Each row is a point. The points of each table are mixes of a few directions, plus a little noise. How many directions does each table use, and how many do they share? Where both have some left over, give the other angles between the two spaces (their principal angles), to ten degrees, smallest first.

First:
[[0.000,0.000],
[-0.008,0.013],
[-0.016,0.024],
[0.038,-0.058],
[0.025,-0.038],
[-0.047,0.072],
[0.009,-0.013]]
Second:
[[-0.049,-0.021],
[0.010,0.003],
[0.061,0.027],
[0.063,0.026],
[-0.001,-0.001],
[-0.037,-0.016],
[-0.043,-0.019]]
Directions: first 1, second 1, shared 0; angles 80

First:
[[-0.021,-0.020,-0.027,-0.032],
[0.015,0.015,0.020,0.025],
[0.038,0.036,0.047,0.057],
[-0.002,-0.002,-0.005,-0.005],
[-0.029,-0.027,-0.037,-0.048],
[0.046,0.042,0.059,0.073],
[-0.017,-0.015,-0.021,-0.025],
[-0.028,-0.027,-0.032,-0.046]]
Second:
[[0.007,-0.003,-0.016,-0.017],
[0.039,0.019,0.001,0.004],
[-0.010,-0.007,0.088,-0.026],
[-0.043,-0.026,-0.076,-0.014],
[0.019,0.013,0.040,0.014],
[-0.010,0.003,0.040,0.017],
[-0.004,0.000,-0.080,0.023]]
Directions: first 1, second 3, shared 1

First:
[[0.006,-0.003,0.025,0.001,-0.038,-0.010,-0.025,0.020],
[-0.010,0.018,-0.017,-0.047,0.056,0.028,0.053,-0.039],
[-0.001,0.058,-0.042,-0.105,0.049,0.007,0.009,-0.005],
[-0.002,-0.010,0.002,0.024,-0.001,0.000,0.005,-0.005],
[-0.001,-0.019,0.013,0.037,-0.009,0.002,0.006,-0.005],
[0.016,-0.023,0.059,0.030,-0.093,-0.021,-0.062,0.044],
[-0.007,-0.015,-0.041,0.061,0.034,-0.009,0.012,-0.010]]
Second:
[[0.020,-0.044,0.007,0.029,0.032,-0.028,-0.066,-0.037],
[0.025,0.023,-0.025,0.000,0.006,-0.016,-0.020,0.023],
[-0.072,-0.002,0.018,-0.089,0.008,0.033,0.045,-0.036],
[0.022,0.003,0.029,0.008,-0.029,0.006,0.000,0.012],
[-0.064,-0.021,0.006,0.029,-0.074,-0.011,0.000,0.045],
[0.035,0.044,0.013,-0.024,-0.019,0.022,0.034,0.024],
[-0.061,-0.030,-0.002,-0.002,0.000,0.005,0.016,-0.019],
[0.080,0.019,-0.012,0.038,0.018,-0.018,-0.034,0.014],
[-0.012,-0.007,0.026,0.029,-0.034,0.023,0.045,0.008],
[0.027,0.015,-0.059,-0.018,0.092,-0.017,-0.021,-0.034]]
Directions: first 3, second 5, shared 3

First:
[[0.003,0.024,0.037,-0.019,0.031,0.033,-0.044,-0.041,-0.046],
[0.012,-0.015,-0.017,0.015,-0.039,-0.025,0.025,0.024,0.015],
[0.052,0.017,0.006,0.028,-0.036,-0.035,0.003,0.045,-0.001],
[-0.055,-0.007,0.012,-0.036,0.057,0.050,-0.025,-0.065,-0.017],
[-0.032,0.012,0.005,-0.023,0.069,0.036,-0.021,-0.027,0.007],
[-0.012,-0.001,0.017,-0.014,0.007,0.021,-0.019,-0.035,-0.029],
[-0.025,-0.037,-0.021,-0.001,-0.040,-0.012,0.032,-0.009,0.013],
[-0.001,-0.045,-0.033,0.021,-0.091,-0.044,0.053,0.024,0.020],
[0.059,0.051,-0.003,0.031,0.043,-0.024,-0.008,0.082,0.040]]
Second:
[[0.015,-0.015,0.002,0.000,0.067,-0.035,-0.019,-0.023,-0.021],
[0.007,0.022,0.018,-0.035,0.003,-0.002,0.008,0.000,-0.035],
[0.033,0.022,0.027,0.026,-0.087,0.025,-0.024,0.002,-0.026],
[-0.051,-0.046,-0.031,-0.001,-0.004,-0.004,0.023,-0.025,0.027],
[-0.018,0.004,-0.002,-0.032,0.051,-0.003,0.009,-0.006,-0.005],
[-0.013,-0.016,-0.021,0.000,0.008,-0.013,0.021,0.009,0.023],
[-0.019,0.031,0.006,0.001,0.095,0.056,-0.048,-0.015,0.026],
[0.041,0.003,-0.005,0.036,-0.135,-0.023,0.034,0.057,0.008]]
Directions: first 3, second 5, shared 3

First:
[[0.014,0.002,0.030,-0.015,-0.061,-0.034,-0.037,0.000,0.041,0.013,-0.077,-0.025],
[0.006,0.000,0.009,-0.006,-0.023,-0.012,-0.013,0.000,0.015,0.007,-0.027,-0.008],
[-0.015,0.010,0.045,0.060,-0.037,-0.024,-0.022,0.008,-0.037,0.002,-0.016,-0.013],
[-0.001,0.001,-0.006,0.001,0.006,0.005,0.004,0.001,-0.001,-0.001,0.007,0.001],
[0.003,-0.008,-0.049,-0.037,0.057,0.035,0.032,-0.006,0.007,-0.008,0.050,0.023],
[-0.048,0.008,-0.006,0.092,0.073,0.034,0.044,0.007,-0.118,-0.023,0.124,0.030],
[0.019,-0.002,0.002,-0.035,-0.029,-0.013,-0.018,-0.003,0.043,0.010,-0.049,-0.012],
[0.021,-0.009,-0.032,-0.062,0.011,0.012,0.004,-0.007,0.053,0.003,-0.015,0.003]]
Second:
[[-0.001,-0.008,-0.050,-0.030,0.069,0.040,0.038,-0.007,-0.004,-0.012,0.062,0.026],
[0.032,-0.015,-0.044,-0.089,0.013,0.016,0.007,-0.010,0.073,0.003,-0.020,0.004],
[-0.021,-0.002,-0.049,0.007,0.092,0.052,0.056,-0.002,-0.051,-0.022,0.110,0.038],
[0.028,-0.005,0.006,-0.048,-0.048,-0.021,-0.028,-0.003,0.067,0.013,-0.073,-0.021],
[-0.025,0.010,0.030,0.064,-0.007,-0.009,-0.004,0.008,-0.054,-0.003,0.017,-0.003],
[-0.038,0.017,0.043,0.106,-0.001,-0.009,0.001,0.013,-0.098,-0.011,0.045,0.002],
[0.002,-0.003,-0.012,-0.012,0.013,0.009,0.007,-0.002,0.005,-0.002,0.011,0.004],
[0.016,-0.003,0.014,-0.019,-0.040,-0.021,-0.023,-0.001,0.036,0.010,-0.056,-0.016],
[0.008,-0.005,-0.014,-0.025,0.007,0.007,0.005,-0.004,0.018,0.002,-0.002,0.002],
[-0.003,0.007,0.047,0.034,-0.056,-0.036,-0.034,0.007,-0.005,0.010,-0.053,-0.023],
[0.003,0.005,0.028,0.013,-0.041,-0.023,-0.023,0.002,0.010,0.008,-0.042,-0.017]]
Directions: first 2, second 2, shared 2
